Rows are points. To make a cloud, some directions were put in groups of two or more. Within a group, all points are equally far from the middle, so they leave a hole (a ring in 2 directions, a hollow ball in 3). The other directions are filled evenly. Then the cloud was stretched, turned, moved and blurred a little. How many holes are there, and how many directions does each take, smallest first?
(in the rows, 128 means zero)

Cloud, 21 rows:
[[167 165 129]
 [113 159 149]
 [108 142 158]
 [108 150 147]
 [114 134 170]
 [120 173 171]
 [197 133 155]
 [108 148 156]
 [163 111 165]
 [148 105 155]
 [149 126 189]
 [152 119 179]
 [140 141  85]
 [174  90  99]
 [120 160 197]
 [188 131 119]
 [108 128 153]
 [162 115  64]
 [126 148 197]
 [182 122 170]
 [176 151 117]]
Holes: 1 (2)

Cloud, 30 rows:
[[116 189 138 166]
 [134 159 186 108]
 [100 159 191 121]
 [122 143 138 178]
 [137 145 149 179]
 [124 153 193 120]
 [ 65 148 165 112]
 [145 202 144 122]
 [ 94 109 167 139]
 [140 163  92 108]
 [179 168 126 157]
 [ 83 178 175 124]
 [143 142 188 122]
 [151 164  92 114]
 [122 193 174 117]
 [150 138 164 167]
 [179 166 132 161]
 [149 199 137 120]
 [142  84 114 113]
 [123  80 120 111]
 [112 165 129 174]
 [ 79 167 118 139]
 [164 108  98 127]
 [ 73 111 145  92]
 [183 159 127 155]
 [114  80 121 116]
 [172 114 102 129]
 [ 83  94 151 118]
 [ 73 163 119 123]
 [ 91 112 132  76]]
Holes: 2 (2, 2)

Cloud (27 x 4):
[[140 128  85  77]
 [152 164 107 113]
 [149 157  70 134]
 [155  97 130 151]
 [125  70 103 119]
 [136 146 173 154]
 [160 145 154 128]
 [162 110 136 146]
 [156 118 130 166]
 [189 130 111 110]
 [194 126 112 100]
 [131 177  83 158]
 [ 94 126 167 184]
 [ 90 149 114 118]
 [164 153 124  71]
 [126  79 137 126]
 [178 144 138  83]
 [140  70  47 110]
 [129 170 122  96]
 [ 98 136  64 159]
 [157 160 131  76]
 [133 182 162 153]
 [196 127  65 103]
 [117  86 102  92]
 [149  81  99 175]
 [153 119 126 175]
 [140 140 173 145]]
Holes: 1 (2)

Cloud (29 x 4):
[[131 152 175  84]
 [158 187  71 117]
 [153 175 114 166]
 [104 144 120 159]
 [128 129  78  85]
 [125  69 180  96]
 [118  93 132 133]
 [110 133 185 188]
 [135 118  68 140]
 [ 96 146 151 117]
 [132  83 138 163]
 [129 121  85  91]
 [ 91  97  87 150]
 [136 117 147 158]
 [112 207 111 143]
 [ 97 148  96 149]
 [178 115 105 153]
 [111 120 126 121]
 [161 172  99 150]
 [126  50 173 117]
 [197 160 107 150]
 [167 148 153 146]
 [134 136 208 154]
 [171 113 105 112]
 [123 138 111 112]
 [134 204  78 138]
 [ 54 150 143 122]
 [107 117 140 155]
 [ 75 143  94 122]]
Holes: 0

Cloud, 55 rows:
[[ 82 151 191  78 120  93]
 [ 68 148 152 164 131 133]
 [ 63 161 134 114 101 144]
 [ 89 154 116  82 148 138]
 [132 157 125 130  92 162]
 [ 80 145 193  78 102 102]
 [ 94 159 202 110 101 107]
 [159 125  99 120 155  78]
 [123 133  77 139 103  89]
 [115 184 183 143  99 107]
 [ 66 119 113 105 127  44]
 [ 77 164 114 103 153 132]
 [144 153 131  90 117 137]
 [142 154 145  64  96  92]
 [ 90  93 139 118  90 132]
 [ 74 138 116 124 178 112]
 [105 119  80  91 177 116]
 [ 98 102 117  51 128 113]
 [117  81 139  84 158 130]
 [131 171 164 160 101 141]
 [115 105  68  92 133  89]
 [161  95 150 109 159 114]
 [ 95 114 126  80 169 133]
 [ 98 115 148 173 110 104]
 [ 53 170 150  99 123 112]
 [ 61 152 135 139 112 149]
 [157  82 145 116 166 119]
 [145 136  94 182 129 110]
 [ 76 141  93 123 172 107]
 [128  94 165  81 137  99]
 [128 148  91 175 105 127]
 [152 120 106 147 131  73]
 [ 60 154 151  89  84 124]
 [ 67 156 168  83 140  89]
 [ 98 131 182  87 135 117]
 [119  88  78  79 129 119]
 [ 95 114 110  38 127  85]
 [ 94 141 147 185 152 111]
 [ 68 171 136  82 103 125]
 [143  75 155 110 132 125]
 [ 91 121 142  96 171  74]
 [ 91 134 144 169 144  83]
 [ 69 149 147 117 120 156]
 [ 54 161 140 141 124 123]
 [153 128 161  74 100  81]
 [117 184 152 151  80 110]
 [128 117  84  72  99  64]
 [130 144 119 140  68  88]
 [ 92  91 144  67  93 105]
 [145 160 153  74 117  91]
 [145 147  83 161 172 110]
 [152  97 158 147 103 145]
 [121 161  91 168 118  98]
 [102 128 117  87  99 160]
 [115 174 127 139  74 127]]
Holes: 2 (2, 3)

Cloud (48 x 6):
[[137 177 151 152 178 151]
 [154 110  97 172 144 176]
 [151 170 131 118  97 173]
 [100 184 117 103 142 146]
 [159 141  81 153 177 162]
 [113 163 131 188 146 101]
 [120 163 113 188 154 178]
 [120 191 153 179  90 128]
 [119 161  93 193 142 172]
 [ 83  98 108 186 157  98]
 [144 141 117 123 160  92]
 [147 158  93 161 118  85]
 [ 89 116 120 159 138 182]
 [139 142  71 120 151 119]
 [128 107 153 111 182 124]
 [152 178 127 126  96 169]
 [150 152 138  99 165  96]
 [146 134 184 142 143 155]
 [129  90  86 114 175 171]
 [176  94 124 133 132 144]
 [123 118 133 124 104  91]
 [131 193 129 140  62 154]
 [169 181  93 117 147 156]
 [152 125 105 169  74 115]
 [148 123 118 202 127 106]
 [127 209 141  89 148 131]
 [ 98 183  85 171 146 152]
 [153 129 137  96 151 198]
 [114 128 155 102 174 174]
 [147 170 142 149 176 183]
 [145 198 119 140 123 163]
 [116 152  66 203 133 152]
 [ 87 167 101 118  87 145]
 [158 107  95 192 175 132]
 [ 60 145 104 163 142 149]
 [115  86 147 183 123 119]
 [138 102  98 139 194 114]
 [174 138  94 137 195 178]
 [158  78 165 115 174 139]
 [146 106  98  99 127 144]
 [165 132  93 165 135 150]
 [158 120 136 180 110 110]
 [122  70  91 147 153 132]
 [118 122 119  98 180 191]
 [104 150 142 122  94  84]
 [102 170  59 134 112 125]
 [151 117  93 178 143 172]
 [117 111 164 163 164 183]]
Holes: 2 (2, 2)
